Each row is a point. The points of each table are mixes of a few directions, plus a little noise. Count the directions of each table, and those that both share. Where both have some left over, give the other angles between the two spaces (their principal angles), to ten degrees, smallest first.

First:
[[-0.02  0.04]
 [-0.31  0.43]
 [ 0.02 -0.02]
 [ 0.32 -0.44]]
Second, 6 rows:
[[ 0.42 -0.11]
 [ 0.43 -0.11]
 [-0.27  0.07]
 [ 0.17 -0.04]
 [-0.16  0.04]
 [-0.58  0.15]]
Directions: first 1, second 1, shared 0; angles 40

First, 9 rows:
[[ 0.23 -0.71 -0.85  0.51  0.00 -0.16]
 [ 0.04 -0.08  0.74 -0.11  0.18  0.09]
 [-0.06  0.19 -0.20  0.00 -0.12 -0.05]
 [-0.04  0.00  0.65 -0.16  0.21  0.11]
 [-0.13  0.01 -0.22 -0.14  0.14  0.11]
 [-0.33  0.42 -0.26 -0.10  0.01 -0.05]
 [ 0.06  0.02  0.26  0.21 -0.12 -0.18]
 [ 0.11  0.25  0.27 -0.33 -0.15  0.19]
 [ 0.13 -0.12 -0.38  0.14 -0.15 -0.05]]
Second, 7 rows:
[[-0.33 -0.01  0.02  0.45  0.19 -0.38]
 [-0.26 -0.35  0.05  0.23  0.47 -0.11]
 [ 0.07  0.48 -0.09 -0.09 -0.44 -0.06]
 [ 0.41 -0.20  0.35 -0.32 -0.09  0.33]
 [ 0.01 -0.22  0.13  0.05  0.17  0.02]
 [-0.06  0.22 -0.06 -0.56  0.10  0.39]
 [ 0.16  0.08 -0.41  0.25 -0.40 -0.20]]
Directions: first 4, second 4, shared 4

First, 11 rows:
[[ 0.10 -0.14  0.34 -0.12 -0.11  0.11 -0.07 -0.42  0.37 -0.19  0.25]
 [-0.36 -0.02  0.11  0.20 -0.02 -0.09  0.23 -0.06  0.01  0.28 -0.16]
 [-0.24  0.15 -0.34  0.18  0.16 -0.15  0.07  0.59 -0.38  0.28 -0.29]
 [-0.09  0.05 -0.13  0.05  0.12 -0.05 -0.10  0.43 -0.10  0.07 -0.04]
 [ 0.80  0.08 -0.32 -0.39 -0.04  0.18 -0.29 -0.18 -0.16 -0.54  0.20]
 [ 0.04 -0.07  0.16 -0.08  0.02  0.05 -0.17  0.06  0.21 -0.12  0.19]
 [-0.66  0.02  0.06  0.35  0.10 -0.19  0.22  0.41 -0.06  0.50 -0.27]
 [-0.28 -0.03  0.11  0.12  0.07 -0.06  0.00  0.24  0.09  0.16 -0.01]
 [-0.66 -0.11  0.36  0.31 -0.01 -0.12  0.26 -0.02  0.23  0.42 -0.12]
 [ 0.36  0.05 -0.17 -0.14 -0.09  0.06  0.04 -0.34 -0.16 -0.19 -0.02]
 [ 0.98  0.02 -0.19 -0.48 -0.19  0.25 -0.20 -0.72 -0.05 -0.67  0.28]]
Second, 11 rows:
[[-0.26 -0.48  0.81  0.10  0.21 -0.03 -0.18 -0.23  0.60 -0.27  0.35]
 [-0.06 -0.30  0.36 -0.51  0.21  0.32  0.64 -0.60  0.08 -0.54 -0.28]
 [-0.19 -0.29  0.38  0.28  0.29 -0.20 -0.34  0.26  0.20 -0.09  0.23]
 [ 0.04  0.25 -0.38  0.11 -0.16 -0.07  0.05  0.10 -0.27  0.30 -0.15]
 [ 0.01  0.35 -0.62  0.22 -0.15 -0.15  0.15  0.20 -0.55  0.44 -0.34]
 [-0.09 -0.25  0.42  0.14  0.15 -0.09 -0.36  0.13  0.36 -0.14  0.33]
 [ 0.01 -0.03  0.15 -0.02 -0.07  0.03 -0.10 -0.07  0.20 -0.01  0.16]
 [ 0.12  0.20 -0.25 -0.26 -0.22  0.19  0.36 -0.30 -0.14  0.04 -0.21]
 [ 0.06  0.14 -0.06  0.08 -0.24 -0.01 -0.18  0.00  0.13  0.21  0.18]
 [-0.02  0.11 -0.17  0.17 -0.05 -0.11 -0.09  0.16 -0.13  0.20 -0.02]
 [ 0.37  0.29 -0.64 -0.32  0.04  0.13  0.06  0.36 -0.50 -0.14 -0.25]]
Directions: first 3, second 4, shared 2; angles 40

First:
[[-0.16  0.36  0.46 -0.47  0.08 -0.07  0.13  0.11  0.02 -0.03  0.18  0.40
  -0.34  0.32]
 [ 0.00  0.38  0.29 -0.62  0.25  0.29 -0.25  0.16  0.12  0.22  0.12 -0.39
   0.08  0.19]
 [ 0.01  0.14 -0.04  0.42  0.09 -0.21 -0.09 -0.06 -0.08  0.12  0.00 -0.24
   0.28 -0.14]
 [-0.05  0.12  0.21 -0.24  0.05 -0.31  0.45  0.20  0.30 -0.37 -0.12  0.59
  -0.09  0.25]
 [-0.09 -0.36 -0.29  0.43 -0.23 -0.11 -0.21 -0.26 -0.45  0.10 -0.07 -0.31
   0.11 -0.30]
 [ 0.30 -0.13 -0.27  0.66 -0.02 -0.03  0.35  0.05  0.43 -0.19 -0.04  0.59
  -0.09 -0.08]
 [ 0.28 -0.03 -0.23  0.41  0.06  0.31 -0.14 -0.04  0.21  0.19  0.10 -0.10
   0.00 -0.14]
 [-0.29 -0.50 -0.15 -0.62 -0.27  0.10 -0.26 -0.14 -0.53 -0.03 -0.22 -0.51
   0.05 -0.10]]
Second, 9 rows:
[[ 0.21 -0.01  0.11  0.15  0.09  0.05 -0.17  0.12  0.15  0.07 -0.11 -0.10
  -0.13  0.11]
 [-0.26  0.17 -0.11 -0.32 -0.01  0.04 -0.19  0.12  0.45  0.21  0.00 -0.26
   0.42 -0.02]
 [-0.01 -0.46  0.46 -0.10 -0.16 -0.14  0.65  0.72 -0.02 -0.06  0.76  0.13
  -0.11  0.23]
 [-0.40 -0.15 -0.35  0.04 -0.32  0.11  0.48 -0.28 -0.49 -0.08 -0.11  0.19
  -0.13 -0.02]
 [ 0.08  0.22 -0.09 -0.10  0.07 -0.13 -0.27 -0.59 -0.02 -0.11 -0.12  0.05
   0.18 -0.18]
 [ 0.31  0.09  0.43 -0.14  0.30 -0.17 -0.34  0.44  0.43  0.04  0.38 -0.10
   0.21 -0.05]
 [-0.05 -0.15  0.05 -0.08 -0.26  0.04  0.17 -0.10  0.25  0.12  0.07 -0.19
   0.04  0.30]
 [ 0.17 -0.04  0.06  0.15 -0.02  0.08 -0.10 -0.08  0.15  0.07 -0.17 -0.14
  -0.11  0.19]
 [-0.07  0.33 -0.52  0.36  0.31  0.14 -0.26 -0.39 -0.90 -0.25 -0.70  0.42
  -0.36 -0.59]]
Directions: first 5, second 5, shared 0; angles 30, 60, 60, 70, 90

First:
[[-0.11 -0.20  0.29 -0.19 -0.07 -0.34 -0.57 -0.34  0.09 -0.09  0.02 -0.07
   0.44  0.28 -0.95 -0.18  0.20  0.15  0.75 -0.07 -0.57 -0.13 -0.30  0.82]
 [ 0.35 -0.05  0.19 -0.25  0.02 -0.03  0.00 -0.06 -0.18 -0.48  0.03 -0.03
   0.09  0.13 -0.06  0.06 -0.13  0.24 -0.26 -0.20 -0.02  0.06  0.00  0.01]
 [-0.23  0.19 -0.35  0.31 -0.30 -0.06  0.21 -0.34  0.01  0.34  0.60  0.24
  -0.03 -0.05  0.16 -0.42 -0.06  0.61 -0.02  0.07  0.39 -0.01 -0.24 -0.09]
 [ 0.18 -0.06  0.15 -0.17  0.02 -0.05 -0.08 -0.05 -0.08 -0.28 -0.01 -0.04
   0.11  0.11 -0.15  0.03 -0.04  0.11 -0.05 -0.11 -0.10  0.02 -0.03  0.11]
 [-0.31  0.18 -0.37  0.37 -0.07  0.15  0.29  0.09  0.12  0.52  0.14  0.12
  -0.27 -0.24  0.48 -0.10  0.01 -0.09 -0.09  0.21  0.36 -0.01  0.05 -0.37]
 [-0.41 -0.01 -0.10  0.21  0.05  0.01 -0.14  0.12  0.24  0.52 -0.21 -0.04
  -0.05 -0.12 -0.11  0.01  0.22 -0.48  0.45  0.23 -0.17 -0.09  0.03  0.13]
 [ 0.40 -0.06  0.21 -0.27  0.25  0.19  0.12  0.38 -0.14 -0.45 -0.44 -0.16
  -0.15 -0.03  0.31  0.43 -0.12 -0.39 -0.48 -0.12 -0.02  0.11  0.32 -0.33]
 [ 0.17 -0.01  0.05 -0.09  0.09  0.09  0.10  0.15 -0.07 -0.18 -0.13 -0.04
  -0.08 -0.03  0.19  0.15 -0.07 -0.10 -0.26 -0.05  0.05  0.05  0.13 -0.19]
 [-0.03  0.19 -0.28  0.20 -0.36 -0.12  0.24 -0.49 -0.11  0.06  0.79  0.27
   0.06  0.06  0.11 -0.50 -0.17  0.97 -0.18 -0.08  0.45  0.02 -0.32 -0.06]
 [-0.02 -0.15  0.21 -0.12  0.36  0.16 -0.16  0.54  0.14  0.04 -0.79 -0.26
  -0.14 -0.11  0.02  0.50  0.16 -1.03  0.13  0.12 -0.37 -0.02  0.36 -0.05]]
Second (10 x 24):
[[-0.53 -0.02 -0.54  0.00 -0.15  0.15 -0.33  0.67  0.32 -0.05 -0.01  0.30
   0.11 -0.12  0.16 -0.09 -0.17 -0.51  0.38  0.38  0.17 -0.11  0.35  0.34]
 [ 0.52 -0.01  0.30 -0.13  0.09 -0.16  0.12 -0.52 -0.15  0.08 -0.22 -0.31
  -0.05  0.15 -0.16  0.09  0.27  0.02 -0.25 -0.25 -0.15  0.00 -0.14 -0.17]
 [-0.63  0.09 -0.25  0.39 -0.44  0.25  0.38  0.67  0.01 -0.25  0.88  0.49
  -0.17 -0.27  0.36  0.02 -0.36  0.36  0.37  0.17  0.14  0.13 -0.06 -0.11]
 [-0.24 -0.03  0.04  0.01  0.24  0.02 -0.27  0.08  0.09  0.10 -0.21  0.01
   0.13 -0.02 -0.15 -0.07 -0.07 -0.01  0.09  0.12 -0.05 -0.04  0.02  0.22]
 [-0.34  0.12 -0.45  0.11 -0.13  0.23  0.08  0.46  0.04 -0.22  0.37  0.39
  -0.01 -0.17  0.48 -0.17 -0.43  0.26 -0.19  0.21  0.50  0.04  0.17 -0.07]
 [ 0.31 -0.09  0.07 -0.21  0.01 -0.16 -0.18 -0.23  0.07  0.13 -0.42 -0.28
   0.04  0.17 -0.25  0.10  0.35 -0.55  0.13 -0.06 -0.24 -0.11  0.09  0.12]
 [-0.37  0.03  0.60  0.29  0.51  0.04  0.00 -0.18 -0.17  0.12  0.11  0.02
   0.08 -0.11 -0.30 -0.08 -0.24  0.92 -0.08 -0.07 -0.17  0.15 -0.44  0.02]
 [ 0.53  0.03 -0.32 -0.16 -0.54 -0.06  0.36 -0.06 -0.06 -0.19  0.19 -0.06
  -0.20  0.10  0.34  0.14  0.22 -0.41 -0.13 -0.15  0.16 -0.05  0.18 -0.32]
 [ 0.58  0.03  0.24 -0.08 -0.01 -0.12  0.31 -0.52 -0.24 -0.03  0.01 -0.22
  -0.12  0.12  0.03  0.08  0.16  0.26 -0.43 -0.31  0.01  0.06 -0.16 -0.35]
 [ 0.16 -0.12  0.31 -0.22  0.42 -0.18 -0.46 -0.35  0.09  0.28 -0.71 -0.36
   0.19  0.16 -0.52  0.01  0.28 -0.35  0.09 -0.03 -0.34 -0.10 -0.02  0.31]]
Directions: first 3, second 4, shared 1; angles 60, 60
